Each point is reached from the start by the listed moves, each made 0, 1 or 2 times, or once backwards (-1), plus a little noise. Say if it took an odd or an even number of moves. Then give how often each move was made.

Moves:
(1): [ 0.16, -0.25,  0.27, -0.02, -0.05, -0.08]
(2): [ 0.68,  0.03,  0.00,  0.40, -0.13, -0.10]
(3): [-0.02,  0.08,  0.23, -0.01, -0.12, -0.11]
Start: [0.13, 0.05, 0.30, 0.09, 0.06, 0.16]
Points:
[ 1.50,  0.02,  0.08,  0.90, -0.08,  0.07] -> odd (0, 2, -1)
[ 0.61,  0.40,  0.26,  0.50, -0.15,  0.03] -> odd (-1, 1, 1)
[ 1.11, -0.34,  1.06,  0.44, -0.28, -0.22] -> even (2, 1, 1)
[-0.38, -0.24,  0.57, -0.33,  0.14,  0.17] -> even (1, -1, 0)
[ 0.08,  0.20,  0.76,  0.07, -0.16, -0.07] -> even (0, 0, 2)

Moves:
(1): [ 0.11, -0.02,  0.12,  0.00,  0.26,  0.07,  0.01,  0.03,  0.04,  0.25,
 -0.03,  0.12]
(2): [-0.02,  0.61,  0.28, -0.05, -0.03, -0.36,  0.16, -0.22, -0.37, -0.02,
 -0.07, -0.15]
(3): [-0.25, -0.15,  0.16, -0.36,  0.05,  0.05,  0.13, -0.11,  0.07, -0.15,
  0.21, -0.26]
(4): [-0.17, -0.25,  0.22,  0.24,  0.14, -0.34,  0.25,  0.10, -0.05, -0.05,
  0.04,  0.12]
(5): [ 0.08,  0.19, -0.48,  0.09, -0.03, -0.11,  0.01,  0.05, -0.01,  0.05,
 -0.28, -0.20]
(6): [-0.29,  0.07,  0.24,  0.17,  0.33,  0.28,  0.40, -0.13,  0.05, -0.31,
  0.12,  0.09]
(7): [ 0.37, -0.04, -0.27, -0.02,  0.00, -0.03,  0.41, -0.28, -0.01, -0.38,
  0.01,  0.08]
(8): [-0.05, -0.07,  0.28,  0.00,  0.00,  0.22,  0.23,  0.36, -0.02, -0.03,
 -0.08,  0.13]
(9): [ 0.20,  0.12,  0.03,  0.15,  0.14, -0.28, -0.34,  0.27,  0.13, -0.08,
 -0.07,  0.00]
(10): [ 0.00,  0.02,  0.04,  0.15, -0.07, -0.08,  0.10,  0.04,  0.34,  0.15,
  0.11,  0.12]
(11): [ 0.17, -0.10, -0.22,  0.06, -0.02,  0.02, -0.04,  0.18, -0.01,  0.04,
  0.32, -0.11]
Start: [-0.11, -0.16,  0.20,  0.03, -0.07, -0.11, -0.12,  0.00,  0.04,  0.09,
 -0.24, -0.24]
Points:
[ 0.48,  0.54,  0.35,  1.61,  1.33, -0.92,  2.10,  0.11,  0.09, -0.61,
 -0.84,  0.51] -> odd (2, 1, -1, 2, 2, 2, 2, 1, 1, 1, 0)
[-0.72,  0.57,  1.49,  0.91,  0.82, -1.15,  1.35,  1.07, -0.48, -1.22,
  0.16, -0.66] -> odd (-1, 2, 1, 2, 1, 2, 0, 2, 2, 0, 2)
[ 0.53,  0.38,  0.55, -0.19, -0.72, -0.53,  0.80, -0.18, -0.55,  0.17,
  0.40, -0.32] -> even (0, 2, 0, 0, -1, -1, 1, 1, -1, 1, 2)
